Every row gives one point. Two turns around zero, p and q, are shown by what they do to some points. Where does a point land after both, in the order given? Backwards means that the second turn is done in reverse. Each puzzle has new turns, and all numbers are rounded.
(in the rows, 128 means zero)

Turn p:
119  82 => 167 103
111 126 => 124 111
154 177 =>  92 170
Turn q:
141 165 => 167 134
106 144 => 132 155
111  56 =>  57 108
137 160 => 160 135
145 116 => 126 107
Where do these land?
p, then q backwards: 127 176 => 92 97
p, then q: 112 133 => 112 131
p, then q backwards: 145  75 => 158 175

Turn p:
 77 111 113 =>  99  81 119
188 145 188 => 176 180 178
121 122 100 => 119 120 101
114 111 111 => 124 107 110
152 176 147 => 119 178 153
116 103 109 => 131 102 106
Turn q:
 72 101  78 =>  69  78 148
131 153 157 => 137 165 133
143 148 180 => 161 174 140
127  76 133 => 150  88 154
153 141 128 => 142 138 105
142 149  91 => 110 124  87
Where do these land?
p, then q: 177 128 159 => 159 166  97
p, then q backwards: 162 144 177 => 118 126 189
q, then p: 107  93  94 => 147  78 130
q, then p: 110 151  99 =>  95 104 121
p, then q backwards:  84 123 111 => 111 117  85

Turn p:
183 125 126 135 => 181 122 129 143
122 107 112  76 => 118  85  95 109
133 129  78 100 => 120  95  91 156
 95 163 172 144 => 106 185 137 102
 80 134 184 170 =>  95 179 178  96
144 137 138 161 => 146 151 150 142
139 101  86 110 => 129  79 116 149
Turn q:
88 86 81 88 =>  92 111  60  97
145 145 128 112 => 132 152 137 115
150  79 152 103 => 178 128  88 124
 79 157 123 138 =>  91  96 155 112
147 135 147 188 => 140 121 162 183
158 165 138 138 => 136 158 166 136
Where do these land?
q, then p: 137  74 174 149 => 180  99 159 161
p, then q backwards: 130 180 160 105 => 162 116 104  79
q, then p: 104 131 115 109 => 107 110 113 117
p, then q: 142 160  88 100 =>  84 140 112 163
q, then p backwards: 126  96 102 177 => 124 141  65 132

Turn p:
114 129 117 112 114 134 129 151 => 103 121 122 131 114 144 140 132
133 146 110 106 109 140 166 122 => 134  96  98 139 106 146 119 113
111 114  97 100 144 151 112 112 =>  97 147  90 116 144 136 113 117
135 147 144 159 115 146 117 120 => 157 149 150 133 122 146 129 117
152 118 141  99 117 151 137 124 => 139 103 113 106 144 153 135 122
157 120 137 159 105 104 119 121 => 165 134 148 114 114 120 126 158
121 104 131 144 132 143 136 122 => 129 132 134 138 149 141 110 141
144 121 118 147 147 134 115 136 => 139 151 121 137 143 122 141 142
108 143 142 137 108  31 122 127 => 118 112 174 111  73  61 119 145
106 138 144 115 190 145 127 146 =>  99 133 130 154 172 111 150  94
Turn q:
103 148 117 132 156 116 119 143 => 120 165 123 136 141 130 142 150
121 155 133 116 125 152 119 155 => 151 147 107 139 104 130 123 146
145  72 136 133 105 163 109  69 => 110  94 147 107 128 116  61  81
118 110 143 119 139  93 150 186 => 144 109 122 165 160 157 157 162
146 126 105 122 132 145 143 130 => 116 122 119 148 109 118 135 111
129 140 129 168 132 125 131 137 => 146 144 154 134 135 110 142 127
120 149 103 133  98 133 102 101 => 110 140 145  96  95 111 115 140
122 120 139 129 126 120 157  91 => 120 122 142 108 134 152 135  95
148 131 146 101 139 105 122 140 => 135 110  94 119 146 129 142 140
Where do these land?
q, then p: 131 116 130 135 149 126 120  98 => 115 137 125 119 136 106 115 105
q, then p: 109  98 153 118 114 149 121 145 => 137 165 130 115 148 146 149 141
p, then q: 140 149 124 123  84 111 163 124 => 129  77 147 131 113 117 101 131
q, then p backwards: 153 100  75 146 146 116  84 147 =>  98 102 115 132 178  78 144 146
p, then q backwards: 121 156 140 136 130 143 112 100 => 122 136 143 147 138 155 141 103
p, then q: 146 128 147 162 147 104 150 148 => 156 108 142 138 165 115 153 123
p, then q: 136 118 151 103 145 142 125 148 => 115 136 119 147 144 152 132 102
p, then q: 118 128 130 123 137 103 123 140 => 128 124 138 123 141 148 139 141
p, then q backwards:  98 160 102 106 100 159 153 102 => 123 111 129  84 124 180 153 105
